Each row is a point. The points of each table are mixes of a few directions, plus a little noise. Count the directions of each table, and those that both share. Where both have some left over, give the other angles between the two spaces (their principal angles), to ten degrees, smallest first.

First:
[[-45   7 -23]
 [ 45  -6  23]
 [-38   5 -20]
 [ 85 -12  44]
 [-18   2  -9]
 [-29   4 -15]]
Second (4 x 3):
[[-55   8 -29]
 [-14   2  -7]
 [ 77 -10  40]
 [ -8   1  -4]]
Directions: first 1, second 1, shared 1

First:
[[ 24 -33  76   4  -8   7  17 -27  54]
 [-26   7 -58   6  30   1  12  46 -20]
 [  2  29 -32  36  27  -9 -21 -68 -57]
 [-24  13 -32 -24  14   8  12   5 -46]
 [ 15  19   5  17 -14  -9 -23 -29  -1]
 [ 20 -31  40  17 -19  -4   4  51  90]
 [-13 -14 -50  23  53  -3   1 -15 -49]
 [ -5  42  20  -8 -19   8  12 -17   4]
 [  8 -32  30 -70 -65   2 -15  54  25]]
Second (10 x 9):
[[   9  -37   43    5   19    7   15  -31   19]
 [ -36  -33   34  -31   19   12   -1  -18    8]
 [  78   -1   34   19  -18   10   69  -17   -1]
 [ -64   64  -50 -103  -45   19    8   64  -63]
 [   9  -13    4   25   12   -7  -10  -13   14]
 [  10  -17   12   24   14   -6   -7  -17   18]
 [ -44   24  -44  -14   -3   -9  -44   29  -11]
 [  33  -31   45   14   10    7   34  -32   16]
 [ -22   -8  -17   24   19  -14  -44   -2   15]
 [  26   53  -63   34  -27  -18  -19   36  -16]]
Directions: first 5, second 3, shared 2; angles 70

First (9 x 14):
[[ -6  16 -84 -52  60 -45 111 -34 -96 -79 -72 -89  -6  61]
 [  5   1  19  18 -10 -12 -18   5  29  14  37  32   8 -22]
 [  3   5  -8   0   9 -25  18  -7  -3 -11  11   1   6   0]
 [  1 -11  43  23 -32  37 -62  19  44  42  24  38  -1 -27]
 [ -3  -8  19   6 -18  35 -34  11  14  22  -5   8  -6  -7]
 [  0  -4  16   8 -13  15 -24   8  16  17   9  14  -1 -10]
 [  7  15 -25  -2  25 -62  49 -16 -13 -30  23  -1  14   2]
 [  0  -5  19  10 -15  16 -27   9  20  19  12  18   0 -13]
 [ -7  -8   0 -12  -7  42 -14   5 -14   5 -38 -22 -13  14]]
Second (11 x 14):
[[-19 -23 -27   6 -58  47   2   5 -44 121 -40 -33 -39  17]
 [-13 -14 -18   3 -37  28   2   3 -29  79 -25 -22 -26  10]
 [-25  40  40 -43  31  -8 -53  24  63 -32  41  19 -14 -37]
 [ 25 -16 -25  28   3 -27  47 -22 -30 -21  -6  -1  25  19]
 [ 37  -5  -8  26  35 -49  44 -26  -6 -94  14  18  49  11]
 [-22  24   4 -26   6 -19 -12  11  19  22  26   1 -21 -20]
 [-16  16  55 -30  17  44 -78  28  60 -38   5  17  -9 -24]
 [-23  29   8 -29  12 -23 -14  11  25  13  32   3 -19 -24]
 [ 14  -2 -22  14   6 -36  43 -17 -20 -12   8   0  15   9]
 [ 21 -22   1  23  -4  22   4  -9 -13 -27 -25   2  20  18]
 [ 22 -27  -9  28 -12  21  14 -12 -26 -10 -30  -4  18  23]]
Directions: first 2, second 3, shared 1; angles 60

First (10 x 24):
[[ -1 -22 -19  14 -40  14 -18  16 -29  22 -13   3  -1 -11 -19   0  29  -5
   -3 -27   8  13 -22   6]
 [ 12  27  30   6  50 -42  48 -41  -6 -69  25  -5 -41   7  -9  20 -11 -17
   28  -3 -12  16  -6 -43]
 [-18 -13  -8  -1 -48  39 -36  30  -9  44 -26  -3  14  -3   6 -28  11  -9
  -12   5  12 -18   8  31]
 [ 25  -6 -17  10  28 -32  17 -21   6 -26  18   4   0  -8 -10  31   2  16
   -1 -16 -12  26 -20 -22]
 [ 17 -14 -35  18 -25  16 -38  -2   9   5 -15 -15  20 -21  20 -13  10 -10
  -27  16 -14  -8   5  15]
 [ 22  34  13 -14  79 -36  27 -43  62 -56  26 -11   8   6  39   8 -49  11
   -5  52 -29 -15  37 -18]
 [  7   1 -11 -25  40 -12   4   3  51  18  14  12  39   7  18  13 -30  46
  -17  20  -5  -6  17  10]
 [-51 -13  30   0 -82  48 -14  50 -74  55 -31  11 -32  13 -40 -28  39 -30
   26 -43  43  -3 -21  20]
 [-12 -23 -21  13 -68  42 -46  31 -26  44 -31  -5  11 -12  -1 -26  28 -18
  -15  -7  11 -10  -5  30]
 [ -1  29  39 -20  66 -39  54 -25  17 -39  30  10 -20  22  -5  22 -30  14
   26   4  -2   7   6 -29]]
Second, 9 rows:
[[  16    7   55  -12  -28   12    0   -8   20   26  -33   19   14   20
   -13  -14    6   15  -11    9   19    7  -19  -15]
 [ -31    5   57  -35  -30   29    4   33    1   65  -25   27   11   33
   -19  -20   -4   22    7   -3   39  -10   -3   14]
 [  40    4   20   13  -10   -9   -2  -35   22  -18  -19    1    9   -2
     0    0    9    0  -17   13   -8   15  -19  -28]
 [ -73   -2    7  -38   -4   29    6   67  -30   64   11   16   -6   23
   -11  -10  -15   14   28  -20   35  -27   25   46]
 [   0   -7  -60   21   31  -19   -1   -6  -15  -43   33  -23  -14  -26
    16   17   -4  -19    5   -6  -27   -1   15    6]
 [ -43    3   42  -36  -23   29    5   44   -8   64  -13   24    6   30
   -17  -17   -7   19   13   -9   38  -15    5   23]
 [   6   -3  -24   11   13  -10   -1   -8   -4  -22   12  -10   -5  -12
     7    8    0   -8    0   -1  -14    2    3   -1]
 [  71   -8  -91   66   49  -55   -8  -74    7 -121   35  -48  -14  -59
    34   34   11  -39  -20   11  -72   25   -3  -36]
 [  14    0   -6    9    3   -7   -1  -13    4  -15    0   -5    0   -7
     3    3    2   -4   -6    3   -9    6   -4   -9]]
Directions: first 4, second 2, shared 1; angles 90

First, 9 rows:
[[  21  -19  -25   69   -8  -74  -18   -1   -8  -40   52    3  -31  -71
   -54   33  -21   62   -8    9   -7 -121   76  -73   33    0   63  -20
    55   55   35  -71]
 [  -9    8   11  -31    3   33    8    0    3   18  -23   -1   14   32
    24  -15    9  -28    3   -4    3   54  -34   33  -15    0  -28    9
   -25  -25  -16   32]
 [   7   -6   -8   22   -3  -24   -6    0   -2  -13   17    1  -10  -23
   -18   11   -7   20   -3    3   -3  -39   25  -24   11    0   21   -6
    18   18   12  -23]
 [  -6    5    7  -19    2   20    5    0    2   11  -14   -1    8   19
    15   -9    6  -17    2   -2    2   33  -20   20   -9    0  -17    6
   -15  -15  -10   19]
 [   6   -5   -7   19   -2  -20   -5    0   -2  -11   14    1   -8  -19
   -15    9   -5   17   -2    3   -2  -33   21  -20    9    0   17   -6
    15   15   10  -20]
 [   0    0    1   -1    0    1    0    0    0    1   -1    0    0    1
     1    0    0   -1    0    0    0    1   -1    1    0    0   -1    0
    -1   -1   -1    1]
 [   9   -8  -11   29   -3  -31   -8    0   -3  -17   22    1  -13  -30
   -23   14   -9   26   -3    4   -3  -51   32  -31   14    0   27   -9
    23   23   15  -30]
 [ -20   17   23  -64    7   68   16    0    7   37  -48   -3   29   66
    50  -31   19  -57    7   -9    7  112  -71   68  -31    0  -58   19
   -51  -51  -33   66]
 [  -8    7    9  -25    3   27    6    0    3   14  -19   -1   11   26
    19  -12    7  -22    3   -3    3   44  -28   26  -12    0  -23    7
   -20  -20  -13   25]]
Second (8 x 32):
[[-16  18  10   0  17 -12 -20  13 -27   6  -8  -9   8  41 -15  -7  27  -5
   -6   7 -31  16  20  -6  19 -39 -34 -18 -42  -7  31   7]
 [ 14  56 -26   4  13   7  -9  13 -54  21 -32  -1 -38  -7  33  15  15 -37
    6  -1 -26  17   9  14 -39 -58  -2  -7 -33  41  17 -12]
 [-55  -5  16 -41 -29  30   9   8  45 -11  10  -6  11  30  -3 -15 -15  21
   24 -29 -51  20   2 -32   8 -11 -18 -10 -10   2   3  11]
 [-31  -6  20 -26  -1  15  -5   5  10   1  -5  -8  26  52  -6 -20  13   7
    0   1 -19  39  -9   3  15 -10 -42  -1 -33 -29   1  22]
 [ 29 -37  13  -7   9  16  18 -22  20  10  -8   8  31  -2  14 -13  -2 -16
  -15  17  79  27 -59  56  -6  70  -1  34  22 -56 -50  32]
 [ -3  -8  -8   6 -24  -3  15  -3  36 -15  24   5 -17 -46  -6  12 -34  16
   15 -25 -11 -46  18 -36  -1  19  44  -9  48  32   1 -18]
 [ 17  12 -47  22 -12  -9 -13   4 -44 -18  -1  -1 -45 -37  18  23  -5  35
    2  22  -7 -24  14  -9 -39 -40  20  21  -7  55  -9 -62]
 [ 46 -29  21  42  29 -45   5 -17  13   6  20  10  25 -31 -35   5   0 -20
  -26   9  65 -49   4  11  42  70  32 -10  54 -37   7  21]]
Directions: first 1, second 5, shared 1

First:
[[  37   -7  -10  -30   29   24   15   -7   12   36   38   -1    1  -16
   -30   17   11  -55   10   30  -31   15   -2   33   46   16  -24   24
    24  -26   51    4]
 [ -84   20   10  -35  -30  -29   24  -25   20    4   30  -27   26   31
     2  -49   30    7  -20   19   -1   27   47  -21   36   -8   60    7
    -2  -21    6  -24]
 [-107   34   22   10  -42  -46   -4  -25    0  -23   -5  -20   25   36
    27  -53   23   46  -38    0   15   13   31  -45    8   -9   73  -19
   -20   -9  -23  -27]
 [ -38   36   21   47    3  -19  -29  -29  -19    0   -8    5    8   -3
    12   -5   19    4  -39   19  -14    7  -21  -16   36   18   19  -22
    -2  -31   21  -12]
 [  -4    6    2   -3    5    0    0   -9    2   10   10   -1    4   -1
    -5   -1    9  -12   -6   13  -10    8    0    3   21    6    3    3
     4  -14   17   -4]
 [  28  -47  -26  -59  -20   13   39   45   24  -18   -4  -11   -9   18
    -3   -7  -32   23   52  -41   36  -14   37    3  -72  -33   -8   22
    -9   57  -55   11]
 [  81    5    3   78   45   24  -52    2  -38    5  -35   40  -27  -47
     2   61  -17  -21   -7    2  -19  -24  -78   21   -1   28  -64  -24
     8  -11   23   22]
 [  88  -47  -24   -8   11   31    6   48   -1  -14  -27   16  -28  -14
    -3   36  -44    8   51  -41   24  -31  -14   20  -75  -17  -56    8
    -3   52  -40   27]]
Second, 10 rows:
[[ -34  -10   -7  -50  -15  -11   23   -4   -2   22   12  -25   20    7
   -32   -8   14    1  -11   13   12   31   47   20   29  -14    0   10
   -26   -3   12  -38]
 [ -70   13  -31   -6  -18    2   -1  -34    6   22    5   14   47   14
    11    0   39   16   88  -15   14   27   21   18  -11   -9  -14   15
    20  -14   26   50]
 [  55   16   61    3  -11   12  -33  -14   37    2   12   -2   -8   -1
    29    2    5   45    0   12   -1   -6  -11  -21  -14    2   -3   -9
    19   -4  -27   45]
 [  76   10   95  -36  -28    8  -28  -12   68   22   30  -31   -8   -2
    22   -3    9   63  -31   48   11   -2   23  -27    8   -5    9   -8
    10   -9  -34   26]
 [  -2   -5   -8   12   14   -6  -10    5  -66  -24  -26   10   -5   -3
   -32   13   -7    1  -24  -45  -11   28  -23   29   -8   -3  -44  -15
   -41   23  -13  -34]
 [  17   -8   35  -45   -5   -9    2    2  -27   -5    7  -26   -4    5
   -43   -3    2   19  -59   -8   -8   43   19   22   21  -12  -24   -7
   -48   16  -22  -54]
 [-110   -9 -111    8   21  -10   54    5  -46  -12   -3   23   23   17
   -23  -18    5  -83   51  -38  -16   10    2   25    7    4   18   27
     8   -3   51  -22]
 [  12   15    0    8   18   11   22    2   34  -32   41   14  -22   22
    29  -37   -6  -47   11   -7  -47  -25  -32  -36   -6   19   54   19
    60   -7   -2   37]
 [  27   -7   20    3    4   -5  -17    8  -36   -9  -22   -5  -11  -10
   -23   17  -11   20  -42  -13    3   14   -9   15   -1   -5  -34  -18
   -40   17  -19  -33]
 [  28  -14  -54  102   20    7  -12   41   32   14  -55   29  -32  -49
    60   37  -50  -36   18   52   45 -121  -36  -45  -26   23   38  -14
    38  -16   29   23]]
Directions: first 3, second 5, shared 1; angles 80, 90

First:
[[110 -78  21 -30  -1  -3 -14  -7 -17 -58  45  22 -80 -49  55 -43 -62   6
   17  54 -19 -67 -23 100  52  61 -14  10  -3  58 -29  10]
 [-79  22 -11   8   7  -8 -28   2  13  24  -1  -2  61  28 -41  78  -1  26
  -22 -44  13   7 -10 -54 -51 -13   3   0  37 -35   5  -5]
 [ 84 -74  14 -42  -4   5  -2  14 -10 -46  49  22 -45 -32  50 -13 -59  -2
  -14  18 -17 -67  -6  73  12  50 -18  11  11  36 -16  -1]
 [ 32  -2  -4 -28  -9  41  55  37   8  11 -14   3  -6   2  30 -74  49 -58
  -23 -21 -19  19  73  -6 -14 -32  -1  -5 -28  -7  21 -13]
 [-70  30  -5  31  11 -25 -47 -27   5  16 -10  -7  35  16 -47  66  -6  44
   15  -7  17  12 -41 -36  -9  -3  10  -1  26 -16  -9   8]
 [-28  60  -7  35 -10 -17  47  -6  -9  21 -32 -30  16  20 -16   2  26 -15
    9   8  22  50 -10 -35   9 -22   3  -5 -36 -16  26  -3]
 [-41  26  -1  28  16   2 -54 -34  12  20 -32   3  -1   0 -36 -19  40  24
   42  11  -4  30  -2 -20  24 -26  22  -8   5  -1 -21  16]
 [ -7  18  -7  -4 -10   6  43  21   0  12  -7 -10  20  15   4   2  14 -25
  -23 -20   6  17  20 -23 -23 -15  -5  -1 -13 -18  24 -11]]
Second, 10 rows:
[[ -13  -22   -6  -31    3   26   -7   28   16    8   14   16   28    8
     2   12    7   -8  -35  -43  -12  -16   36  -16  -46  -11   -3    0
    28  -17    3  -10]
 [   7   12    3   16   -2  -12    4  -14   -8   -3   -8   -8  -14   -4
    -1   -7   -3    4   18   22    6    8  -18    8   23    5    1    0
   -14    9   -1    5]
 [ -33  -33   -2  -24    4  -11  -33   17    6   -9   44   13   46   12
   -12  103  -59   32  -46  -43    8  -50  -25  -10  -60   29  -14    9
    59  -18   -4   -9]
 [ -30  -33   -4  -28    4   -1  -27   22    9   -4   38   15   44   11
    -9   83  -44   22  -46  -46    2  -43   -7  -12  -61   20  -11    8
    53  -19   -3  -10]
 [   5   25   11   58   -5  -75  -10  -56  -35  -28    8  -27  -28  -11
   -16   65  -74   53   49   73   40   -7 -118   33   65   56   -5    8
   -17   28  -11   18]
 [  37   39    4   31   -5    7   35  -24   -9    8  -49  -16  -54  -14
    12 -110   61  -33   54   53   -5   55   20   14   72  -29   15  -11
   -67   22    4   12]
 [ -17  -30   -8  -47    5   43   -8   43   25   14   13   23   37   12
     5    1   23  -20  -50  -64  -23  -17   65  -25  -66  -23   -3   -1
    34  -26    5  -16]
 [  38   42    4   36   -6    0   34  -28  -12    4  -48  -20  -57  -15
    11 -104   55  -29   59   60   -1   54    7   16   78  -23   15  -10
   -68   24    3   14]
 [  17    7   -4  -13    0   42   24   16   13   18  -30    5  -13   -2
    14  -90   68  -44    3  -10  -23   32   70  -10    4  -43   11  -10
   -26   -3    6   -3]
 [ -10   -7    1    3    0  -17  -13   -5   -5   -8   16   -1   11    2
    -7   46  -33   20   -6   -1   10  -18  -30    3   -8   20   -5    4
    17    0   -2    0]]
Directions: first 4, second 2, shared 2

First (10 x 32):
[[-28 -32  51 -35 -22 -12  39  23  -3   2 -26 -64  67  21 -64 -10 -71 -11
   -3 -31 -82 -12  59  43 -71   4  24  42   4   2  12  66]
 [-16  11 -26   4  -2   6  -8 -13 -10  25 -19   2  21  16  33 -11  49   2
   -8  19  -6  -8   1 -29  -7 -15  27  11  44  16 -24 -18]
 [-25  -2 -13  27 -37  -5  -4  26   2  35 -25 -46  57  17  32  -9  -5 -17
   -9 -18 -39  -6  11   5 -66  12  55  25  38  -1 -37  66]
 [ 34  -6   8  11  13  -9   1   9  10 -19  33  12 -47 -32  -6  12 -26   4
   15  -8  31  -5 -19  27  19   7 -22 -25 -51 -15  28  -6]
 [ -8  17 -22  22  13  17  -7 -11   0  -9   9   1 -31  -2  18  -5   1  19
   -9  10  25  13 -28 -18  37   8  -8 -20 -23 -15 -19  -9]
 [-14 -23  54 -50  19   1  46  -6  -6 -34  -2 -35   4   7 -89 -10 -77  17
   -2 -11 -45  -5  41  33   1  -3 -25  13 -45  -5  35   9]
 [-13  27 -33  -4  -1  15 -33 -28  -8  14 -22  51  11  23  39   3  89  -7
  -12  30  26  25 -14 -61  34 -11 -10   2  65  20 -31 -50]
 [ 49  10   6  25  -9  -6 -41  19  23 -34  39  64 -54 -32   9  43  -6 -25
   15 -22  74  48 -48   7  50  35 -67 -39 -36 -25  18   0]
 [ -4  -7 -11 -15  -9 -15   2  -6 -12  42 -24  -2  46  12  23 -11  57 -11
    5  15 -30 -37  29  -8 -49 -32  47  29  65  35  -2 -20]
 [ 25   7 -13  16  35   6   3 -14   2 -22  36  16 -74 -30   5  -1  -9  28
    8  16  47 -10 -33   4  53  -4 -23 -37 -61 -13  18 -40]]
Second, 8 rows:
[[ -1  11 -12  -9   8  13  -5 -17  -1 -11   4  22 -20   2   2  -4  10  13
   -6  19   7   4  -7 -27  22  -8 -17 -15   7  -5   3 -29]
 [ -7   9  -2  -4  29   8  -2 -22 -13  -6  -5  16 -15   8  -2   0  42   9
   -3  13  34  16 -14 -12  59  -4 -18   1 -14  16 -14 -44]
 [ -8  16 -10 -10  32  16  -5 -32 -13 -12  -2  28 -27   8   0  -3  43  17
   -6  25  36  18 -17 -29  67  -9 -27  -9  -8  11 -10 -58]
 [  4 -50  51  37 -38 -54  22  75   3  45 -17 -94  84  -8  -8  13 -42 -55
   24 -81 -33 -21  27 115 -97  32  73  58 -28  17 -14 121]
 [ 17   7 -24 -11 -53  11  -9  14  33 -11  23  17  -9 -14   9  -6 -83   9
   -9  14 -72 -29  22 -36 -97  -8   4 -37  55 -54  45  43]
 [ -4  10  -7  -6  18   9  -3 -20  -7  -8  -1  18 -17   4   0  -1  25  11
   -3  15  22  10 -10 -18  40  -6 -17  -6  -4   7  -6 -35]
 [ -6  18 -13 -11  28  18  -6 -34  -9 -14   1  34 -30   7   0  -3  36  19
   -7  28  31  15 -16 -35  61 -10 -30 -14  -2   7  -6 -57]
 [  4 -21  18  15 -25 -22   8  35   6  18  -3 -39  36  -6  -2   5 -30 -23
    9 -33 -25 -14  15  45 -57  13  33  21  -5   0   1  59]]
Directions: first 5, second 2, shared 1; angles 90

First, 10 rows:
[[ -6  10 -51 -11 -11  22  -2 -63  20   2   1  42 -41  -9  30 -14  35 -47
  -33  58   6  13  73  21 -76   9 -61  12  75  69  -2   2]
 [ 38 -60  32 -11 -60  -1 -28 -17  95  38  -7  41 -22 -25   9 -16  61 -75
  -24  67 -53  33  28  28 -44 -27 -22 -21  43  38  16 -62]
 [ -1  12  75 -22 -38 -38 -23  34  35  40 -47  -1  12 -61 -11 -10   9   9
   30 -20 -68  -6 -47 -15  22 -11  46 -45 -29 -25  15 -50]
 [ -5  14  36  17  -2  -7  10  41 -30  -6  -8 -58  40 -35 -18  24 -29  72
   17 -67 -13  -6 -55 -11  51  -3  48 -27 -50 -36   7   0]
 [ 36 -80 -22  20  41   8   9  19   8 -25  61  24  -3 120 -15  -4  -9 -55
   -3  35  58   6   2   7  29 -19 -11  60 -19 -42 -17  26]
 [ -3  -5 -55  44  44  35  36   4 -71 -53  50 -46  21  50  -7  32 -41  50
  -17 -35  72  -2   2   5  28   9  -8  34 -19 -10 -15  60]
 [  9 -16  10   3  -1  -2  -1  11   6   2   6  -1   5  12  -6   4  -1  -5
    1   0   1   3  -9   1  14  -8   8   2 -10 -11   1  -4]
 [ 13 -27  -8  -1  15  -2  -3   4   9  -4  17  20  -8  45  -3  -9   1 -33
    1  22  19  -2   4   1   5  -5  -7  25  -2 -14  -7   8]
 [-35  63 -23 -15  11  -3   1 -23 -33  -1 -24   2 -12 -31  12  -4 -10  23
    7 -15   0 -17  12 -16 -23  24 -10  -5  16  20  -5  16]
 [-46  91   3 -21   0 -12   1  -9 -41  10 -48 -17   3 -73   9   0 -18  58
   19 -47 -25 -24 -12 -26  -9  28  16 -32   0  10   3   5]]
Second, 9 rows:
[[  5  30  -8  -2   6 -45   8   9 -49 -10  26   7  34  20   7  -6 -46  33
   63 -48  15  -7 -11 -16  12  24  -9 -10 -21 -21  -8  36]
 [  7  24  -1   7   8 -64  13  21 -56 -18  33   1  43  26  -1  -6 -60  44
   73 -63  11  -5 -21 -16  27  31  -8 -20 -30 -26  -7  35]
 [ -2  -2 -19 -16  -6  72 -16 -34  36  20 -21  11 -36 -15  14   6  53 -39
  -52  57  10   1  29  10 -41 -29  -1  34  31  18   1 -10]
 [  5 -61  30  31   1  -7  11  29  30 -14   0 -31  -5   3 -29   8   7  -6
  -43   8 -21  13 -16  18  35  -8  14 -18 -10   7   9 -37]
 [-30 -20  68   6 -13 -51  -1  31  50   8 -60 -20 -24 -59 -34 -12  16  -5
  -36   3 -82  -2 -27   6  27  14  25 -61   1  28  19 -78]
 [  1  11 -30 -19  -3  68 -15 -37  19  17  -9  17 -26  -6  20   5  41 -31
  -32  46  22   0  30   5 -43 -25  -6  40  28  10  -3   7]
 [-14 -38  70  32  -2 -92  17  60  13 -17 -18 -35  13 -20 -44  -8 -31  27
    2 -42 -66   3 -47   3  65  29  21 -73 -30   4  15 -54]
 [  1  25 -38 -26  -3  69 -16 -43  10  20  -7  24 -23  -5  27   3  38 -28
  -20  43  29  -3  34   0 -50 -24 -10  44  29   8  -6  18]
 [ 28  32 -71 -13  12  49  -1 -36 -54  -5  57  25  24  55  38  10 -16   6
   44  -5  83  -1  29 -10 -33 -11 -26  62   1 -28 -20  82]]
Directions: first 4, second 3, shared 1; angles 40, 40

First:
[[ -20  -10   -6   13   -6  -28  -18   -7   28   13    1  -15   -8   -6
     1  -14   36   18    0   -3   -9    6   12   -8   23  -15    3  -10
   -25   17  -10    1]
 [  -1   -5  -11  -65  -22    7   24  -38   -8    9    9   44  -16  -29
   -49   -9   10   16  -15   -9    7  -10  -36   40  -33    8   -6  -18
    -4   51  -75   -2]
 [  20   17   -8   69   67  -13   31  -52   -8   35  -21  -12    0  -17
   -85   35   74   17  -32  -45   65  -16   -2   -2   14   20   42   43
   -92   78  -29    6]
 [ -11   -7   23  -12  -19    0   -9   31    0  -12   13   11    6    4
    36  -17  -22  -11   27    9    6   17   -2    2   -7    6   -5    1
    39  -35   25  -14]
 [ -12   -4    7   54    4  -16  -40   45   20  -11   -4  -51   13   35
    67   -3  -12  -12   20   19  -32   13   42  -45   41  -20   -1    3
    12  -61   76    2]
 [   6    6   26    5   21    2   38  -22  -18   16    6   37    4  -27
   -50    5   25    1    2  -32   78    2  -29   27  -27   39   27   35
   -18   41  -28  -19]
 [   5    5   12   47    7    7  -26   55   -1  -24   -6  -42   20   41
    73    8  -44  -28   21   24  -27   10   34  -40   24   -9   -6   12
    35  -79   90    2]
 [  13   -1  -44 -113  -59   40    0  -11  -12  -25    7   30  -18    4
     7   -5  -65   -2  -20   39  -91  -23  -24   28  -34  -26  -53  -68
    55  -12  -51   23]]
Second:
[[ 50  20  34  21 119   3  62  20 -39  41 -18 -70  17 -16 -29 -56 -15 116
   33 -59 -47   8 -51 -28 -43 -13 -47  74 -25 -89 -50   3]
 [-15  -8  -9  -6 -34   2 -16  -7   9 -10   3  21  -2   5  10  18   5 -31
  -10  16  13  -5  15  10  12   3  13 -21   6  26  17  -3]
 [ 14 -36  34  39  92  41  74  14 -70  58 -47 -36  59   7  -7 -24   4 117
   11 -55 -45 -29 -34  17 -38 -13 -42  63 -50 -61  -2 -26]
 [ 17  34  -4 -14   6 -25 -14   1  23 -15  21 -14 -29 -13 -11 -15 -10 -14
   11   4   3  23  -5 -24   1   2   1  -1  18  -9 -25  18]
 [-45 -41 -18  -2 -75  19 -25 -12   3 -11  -7  54  14  20  27  48  17 -58
  -28  31  25 -25  35  38  24   6  28 -44   1  61  50 -17]
 [-11  -1  -9  -7 -32  -4 -19  -6  15 -14   8  17  -9   3   7  14   3 -34
   -8  16  14   1  14   4  12   4  13 -21  10  24  10   2]
 [ 20  41  -7 -18   0 -29 -20   1  31 -20  25 -14 -35 -14 -12 -16 -11 -23
   13   7   7  27  -5 -29   3   3   4  -4  23  -7 -29  22]
 [-28  -7 -22 -16 -74  -6 -41 -12  28 -28  15  42 -17   8  17  34   8 -76
  -18  37  32  -1  31  13  27   8  31 -46  21  55  27   1]]
Directions: first 4, second 2, shared 0; angles 70, 90
